Each wall is flat, endless, passes through zero and stands at right angles to its row. A trip goes straight from one point to another. Which walls does it cross, in order?

Walls:
(1): [-0.43  0.18]
(2): [ 0.09 -0.18]
(3): [0.46 0.33]
(4): [0.48 0.67]
(5): [ 0.11 -0.18]
Trips:
[ 0.10 -0.36] to [-0.35 -0.06] => 1, 5, 2
[-0.20 -0.02] to [ 0.07 -0.25] => 2, 5, 1
[0.35 0.32] to [0.77 0.00] => 5, 2
[-0.09 -0.26] to [ 0.13 -0.38] => none
[-0.30 -0.39] to [ 0.01 -0.51] => 1
[ 0.07 -0.65] to [-0.19 -0.36] => 1
[ 0.14 -0.51] to [-0.29 -0.25] => 1
[ 0.01 -0.34] to [-0.34 -0.01] => 1, 5, 2
[0.08 0.31] to [0.31 0.27] => 1

Walls:
(1): [-0.12  0.05 -0.32  0.04 -0.12  0.52 -0.44  0.27 -0.22]
(2): [-0.10 -0.26  0.41 -0.33  0.21  0.06  0.08  0.04  0.48]
(3): [ 0.38 -0.15 -0.01  0.05 -0.30 -0.48 -0.04 -0.39  0.58]
(4): [ 0.16  0.06  0.04 -0.35 -0.10 -0.11 -0.11 -0.21 -0.46]
(5): [ 0.68  0.13 -0.36  0.37 -0.39  0.36  0.23 -0.10  0.11]
(6): [-0.23 -0.28 -0.37  0.11  0.35 -0.41  0.11 -0.48  0.02]
Trips:
[ 0.25 -0.09 -0.24  0.48 -0.09 -0.17 -0.12 -0.03  0.42] to [ 0.07  0.20  0.14 -0.30 -0.59 -0.30  0.45  0.09 -0.32] => 6, 4
[ 0.16 -0.45 -0.37 -0.26  0.39  0.19 -0.08  0.29  0.18] to [-0.28 -0.56  0.03  0.05  0.14 -1.03  0.18  0.19  0.55] => 3, 1
[ 0.47  0.19 -0.26  0.34  0.28  0.59  0.05  0.13  0.79] to [-0.14  0.01 -0.01  0.74  0.09  0.39 -0.28 -0.47  0.62] => 6
[ 0.47  0.18  0.17  0.50  0.13 -0.19 -0.20  0.13 -0.06] to [-0.46 -0.51  0.25  0.13 -0.08 -0.47 -0.06 -0.15 -0.64] => 4, 6, 5, 3
[-0.46  0.47  0.23 -0.51  0.38 -0.15 -0.07 -0.09 -0.06] to [ 0.19 -0.11  0.02  0.34 -0.49  0.01 -0.47 -0.97 -0.30] => 2, 3, 5, 1
[ 0.28 -0.14 -0.07 -0.03  0.51  0.05 -0.48  0.09 -0.23] to [-0.50 -0.19 -0.80  0.12  0.07 -0.04  0.22  0.02 -0.54] => none

Walls:
(1): [ 0.06  0.14 -0.06 -0.54  0.10  0.34 -0.07 -0.24  0.40  0.22 -0.33  0.16
 -0.26 -0.04  0.69  0.13  0.01  0.14  0.06 -0.20]
(2): [-0.36 -0.01 -0.33  0.39 -0.40 -0.35  0.44  0.73  0.03 -0.74 -0.20 -0.38
 -0.43 -0.12  0.06 -0.16 -0.03 -0.01  0.27  0.08]
(3): [ 0.40 -0.33 -0.39 -0.05 -0.15 -0.03 -0.40  0.41  0.42  0.09 -0.06 -0.13
  0.32  0.28  0.13 -0.02  0.25 -0.50  0.42  0.03]
(4): [ 0.00  0.35  0.11 -0.53 -0.23 -0.50 -0.24 -0.16  0.14 -0.45 -0.33  0.66
  0.54  0.24 -0.18  0.65 -0.48 -0.02 -0.27  0.00]
(5): [-0.59  0.30 -0.41 -0.55  0.15  0.09 -0.25  0.26  0.11 -0.02  0.07  0.18
 -0.40  0.31 -0.13 -0.66 -0.76 -0.11  0.15 -0.44]
(6): [ 0.37 -0.03 -0.58  0.21  0.36  0.14 -0.22 -0.35 -0.24  0.56 -0.15  0.42
 -0.22 -0.13 -0.05  0.29 -0.88  0.06 -0.94 -0.37]
(7): [-0.04  0.33  0.62  0.57  0.01  0.11 -0.09 -0.56 -0.04 -0.75  0.15 -0.09
  0.16 -0.13 -0.07  0.05 -0.03 -0.30  0.00 -0.28]
Trips:
[ 0.08 -0.13  0.11  0.11 -0.29  0.56  0.27 -0.46  0.02  0.41 -0.13  0.03
 -0.22  0.32  0.14  0.29  0.63 -0.05 -0.22  0.39] to [ 0.54  0.44 -0.46 -0.30  0.44  0.49 -0.45  0.21 -0.04  0.19 -0.46 -0.10
  0.30  0.58 -0.03  0.06 -0.08  0.17  0.04  0.41] => 3, 6, 4, 5
[-0.37  0.27  0.04 -0.08 -0.68  0.15  0.51  0.17 -0.22  0.26  0.09 -0.36
  0.14 -0.56 -0.12  0.02  0.08  0.62 -0.30 -0.07] to [ 0.50 -0.08  0.45  0.29 -0.35 -0.12  0.23  0.12  0.89 -0.54  0.47 -0.22
 -0.36  0.39  0.33  0.09 -0.54  0.18 -0.23  0.52] => 7, 4, 3

Walls:
(1): [ 0.01 -0.75 -0.21  0.04 -0.90  0.05  0.44  0.22  0.09  0.19  0.40  0.23
  0.10 -0.20  0.31  0.84 -0.11 -0.02 -0.06  0.33  0.11 -0.20  0.04  0.19
  0.11 -0.31  0.03 -0.10 -0.26 -0.73 -0.05 -0.22 -0.01  0.59 -0.32  0.06
 -0.23  0.39 -0.19  0.44 -0.06  0.44  0.16 -0.26 -0.12 -0.09  0.23  0.34]
(2): [-0.44 -0.04  0.37  0.07 -0.24 -0.41  0.17  0.01 -0.15 -0.19 -0.40  0.35
 -0.23 -0.30  0.24  0.14 -0.08 -0.40 -0.32  0.19 -0.22  0.19  0.39  0.10
 -0.06 -0.39  0.26  0.00 -0.23  0.22 -0.02  0.09 -0.18  0.07 -0.14  0.05
 -0.03 -0.30 -0.50 -0.41 -0.36 -0.20 -0.12  0.34  0.52  0.19  0.29  0.28]
(3): [-0.28  0.25  0.06  0.04  0.35  0.13 -0.15  0.04 -0.05  0.07 -0.54 -0.15
  0.10  0.00  0.01 -0.04 -0.14  0.56 -0.24 -0.43  0.30  0.03 -0.34 -0.45
 -0.03  0.09 -0.26  0.52  0.41 -0.41 -0.22  0.02  0.30  0.03  0.33 -0.14
  0.43  0.34 -0.45  0.34 -0.55 -0.25  0.21  0.43 -0.03  0.28 -0.54 -0.03]
(4): [-0.30  0.09 -0.34 -0.02 -0.02 -0.21 -0.20  0.43  0.13  0.20 -0.50  0.16
  0.31  0.35 -0.61  0.49  0.07 -0.03 -0.16  0.24  0.49 -0.02 -0.38  0.04
  0.29 -0.17 -0.13  0.67  0.07 -0.14  0.09 -0.42  0.08 -0.17  0.10 -0.20
 -0.16  0.18 -0.67 -0.22 -0.29  0.08 -0.26 -0.01  0.45  0.25  0.02  0.06]
(5): [-0.35  0.16  0.08 -0.11  0.09  0.43  0.40  0.20 -0.19  0.25  0.26  0.10
  0.04 -0.35  0.06 -0.06  0.20 -0.24 -0.21 -0.21 -0.25 -0.25 -0.33  0.13
  0.41 -0.06 -0.25  0.12 -0.14 -0.52  0.20 -0.30  0.00 -0.63  0.05  0.02
 -0.25 -0.19  0.14 -0.03 -0.10 -0.18 -0.16 -0.11  0.35 -0.29 -0.33 -0.29]
(6): [ 0.05 -0.16 -0.22 -0.29 -0.11 -0.16  0.22  0.10  0.45  0.02  0.28 -0.08
  0.00 -0.03  0.13  0.21 -0.27 -0.36  0.45 -0.33  0.05 -0.56 -0.02  0.31
  0.38 -0.09  0.29  0.58 -0.95  0.11 -0.31 -0.09 -0.06 -0.24 -0.16 -0.03
  0.13  0.03  0.19 -0.50  0.11  0.50 -0.08  0.42  0.15 -0.43 -0.12 -0.19]
Trips:
[-0.08  0.11  0.33  0.45  0.60 -0.36  0.04  0.36  0.48 -0.11  0.21  0.06
 -0.44 -0.39  0.48 -0.19 -0.19 -0.04  0.16  0.69 -0.17 -0.17 -0.24  0.19
  0.26  0.28 -0.50  0.10 -0.05  0.49  0.30  0.28  0.66  0.55  0.65  0.42
  0.02 -0.54  0.63 -0.46 -0.11  0.74  0.05 -0.03  0.37  0.32 -0.01  0.45] to [-0.13  0.37 -0.55 -0.26 -0.56 -0.33  0.24 -0.09  0.07  0.17 -0.03  0.68
 -0.33  0.17 -0.03 -0.33  0.59 -0.46 -0.11  0.37 -0.11  0.06  0.23  0.29
 -0.15  0.06 -0.39  0.17  0.10  0.36  0.08 -0.08 -0.60 -0.26  0.16  0.46
 -0.34  0.51 -0.20 -0.70 -0.53  0.15 -0.12  0.11 -0.49 -0.09  0.05 -0.57] => 4, 5
[-0.48  0.38 -0.23 -0.05 -0.25 -0.02 -0.27  0.44 -0.15  0.35 -0.34  0.43
  0.02  0.47 -0.31  0.23  0.34 -0.21  0.08 -0.16  0.80 -0.38 -0.43 -0.49
  0.75  0.46  0.10 -0.28  0.12 -0.54 -0.10 -0.68 -0.57 -0.28  0.13 -0.99
  0.32 -0.14  0.13 -0.17 -0.31  0.04  0.19 -0.22 -0.23  0.28 -0.08  0.19] to [ 0.29 -0.44 -0.75 -0.02  0.37 -0.24 -0.41 -0.25  0.62 -0.26 -0.35 -0.03
 -0.06  0.40 -0.03  0.09 -0.27 -0.22 -0.34 -0.38  0.19 -0.38  0.23 -0.13
  0.50  0.05 -0.24  0.06 -0.10 -0.01 -0.19 -0.40 -0.25 -0.58  0.73 -0.07
 -0.39 -0.09 -0.12  0.00  0.07  0.32  0.47 -0.07 -0.02  0.04 -0.30  0.17] => 6, 1, 5
[ 0.32 -0.01  0.03 -0.25  0.18 -0.09 -0.54  0.32 -0.32  0.26  0.25  0.21
  0.25  0.18 -0.27 -0.43 -0.07 -0.16  0.07 -0.24 -0.15 -0.22  0.11  0.58
  0.10 -0.37  0.23  0.47  0.16  0.49  0.31 -0.38 -0.19 -0.09  0.18 -0.57
  0.35 -0.22 -0.22  0.34  0.41 -0.40 -0.24  0.25  0.31 -0.27  0.38 -0.48] to [ 0.33 -0.09  0.02  0.25 -0.20 -0.06  0.02  0.42  0.51  0.20 -0.06  0.08
  0.26  0.00 -0.69  0.11  0.95 -0.33  0.35 -0.10 -0.13 -0.04  0.29  0.28
  0.36 -0.52 -0.12  0.30  0.03  0.74 -0.36 -0.21  0.47 -0.16  0.29 -0.37
 -0.24  0.15 -0.37 -0.14 -0.10 -0.34 -0.26 -0.14 -0.10 -0.36 -0.38  0.34] => 2
[ 0.15  0.57  0.40  0.34 -0.24 -0.51  0.23 -0.08  0.14 -0.47 -0.41 -0.02
 -0.07 -0.21  0.07  0.16  0.08 -0.34  0.77 -0.44  0.33  0.12 -0.40  0.24
 -0.23  0.20  0.33 -0.30 -0.09 -0.62 -0.05  0.50 -0.60  0.36 -0.15 -0.90
 -0.06 -0.34  0.15  0.41 -0.08 -0.44 -0.94  0.02  0.19  0.23 -0.04  0.33] to [-0.16  0.14  0.06 -0.25  0.11 -0.15 -0.39 -0.12  0.05  0.27  0.08  0.26
  0.20 -0.33  0.00 -0.26  0.20 -0.52  0.26  0.31 -0.12  0.20 -0.21  0.60
 -0.13  0.32  0.12  0.02  0.12 -0.52  0.21  0.02 -0.41  0.22 -0.43  0.35
  0.35  0.33 -0.65 -0.15  0.17  0.57 -0.58  0.35 -0.34  0.16  0.62 -0.27] => 1, 4, 6
[-0.03 -0.42 -0.42 -0.40 -0.03  0.37  0.06 -0.47 -0.30  0.19 -0.09 -0.19
  0.13  0.22  0.34  0.12  0.06 -0.11  0.21  0.19  0.07 -0.24 -0.21  0.01
 -0.02  0.47  0.23 -0.48 -0.26 -0.35 -0.12  0.05  0.09 -0.27 -0.35 -0.07
 -0.73  0.12 -0.67 -0.38  0.06  0.57  0.30  0.09 -0.34 -0.39 -0.17  0.37] to [ 0.35 -0.79  0.11  0.12  0.27 -0.07 -0.12  0.02  0.33 -0.32 -0.34 -0.82
  0.00 -0.36 -0.43  0.41  0.44 -0.32  0.21  0.07 -0.43  0.15  0.82  0.16
  0.66 -0.27  0.19  0.15  0.11  0.29  0.64  0.13 -0.31  0.02 -0.23 -0.12
  0.84 -0.07 -0.06 -0.03 -0.24  0.47  0.35  0.36  0.00 -0.38 -0.41 -0.39] => 5, 2, 1
[-1.05 -0.18 -0.48 -0.17 -0.46 -0.05  0.23  0.64 -0.50  0.52  0.17 -0.44
 -0.54 -0.10  0.26  0.02 -0.04  0.05 -0.03  0.77 -0.31  0.11  0.05  0.24
  0.33  0.18 -0.49  0.32 -0.14  0.24 -0.44 -0.45  0.41 -0.17 -0.32  0.53
  0.53 -0.28 -0.01  0.00 -0.02  0.45  0.44 -0.05 -0.24  0.18  0.33 -0.10] to [ 0.44 -0.25 -0.18  0.21  0.44  0.31 -0.36  0.05  0.41 -0.07 -0.26  0.29
  0.23 -0.41 -0.14  0.13 -0.03  0.31 -0.23  0.44 -0.34  0.13 -0.49  0.23
 -0.69  0.10 -0.95 -0.08  0.05  0.32 -0.13 -0.04 -0.41 -0.16  0.00 -0.44
 -0.62 -0.39  0.22 -0.42 -0.05  0.26  0.21 -0.34  0.32 -0.01 -0.03  0.11] => 6, 2, 1
[ 0.06  0.00  0.58 -0.73 -0.04  0.42  0.06 -0.31  0.15 -0.10 -0.17  0.30
  0.05  0.18  0.37 -0.51 -0.26 -0.02  0.56  0.07 -0.12  0.01 -0.34  0.27
  0.20 -0.89 -0.57 -0.29  0.38 -0.77 -0.59  0.40  0.34  0.44  0.34 -0.13
 -0.11  0.17  0.44 -0.43  0.14  0.03 -0.01  0.66 -0.61 -0.07 -0.64 -0.26] to [ 0.19 -0.27 -0.01  0.57 -0.22  0.81  0.14  0.14  0.68 -0.44  0.97  0.25
 -0.03  0.28  0.37  0.10 -0.49  0.52  0.90 -0.03  0.15 -0.37  0.25 -0.36
  0.38  0.02  0.20  0.02 -0.03  0.15 -0.27  0.18 -0.27  0.84  0.39  0.22
  0.59 -0.39  0.32 -0.03  0.09  0.60  0.26  0.57  0.01 -0.35  0.21 -0.22] => 1, 5, 3
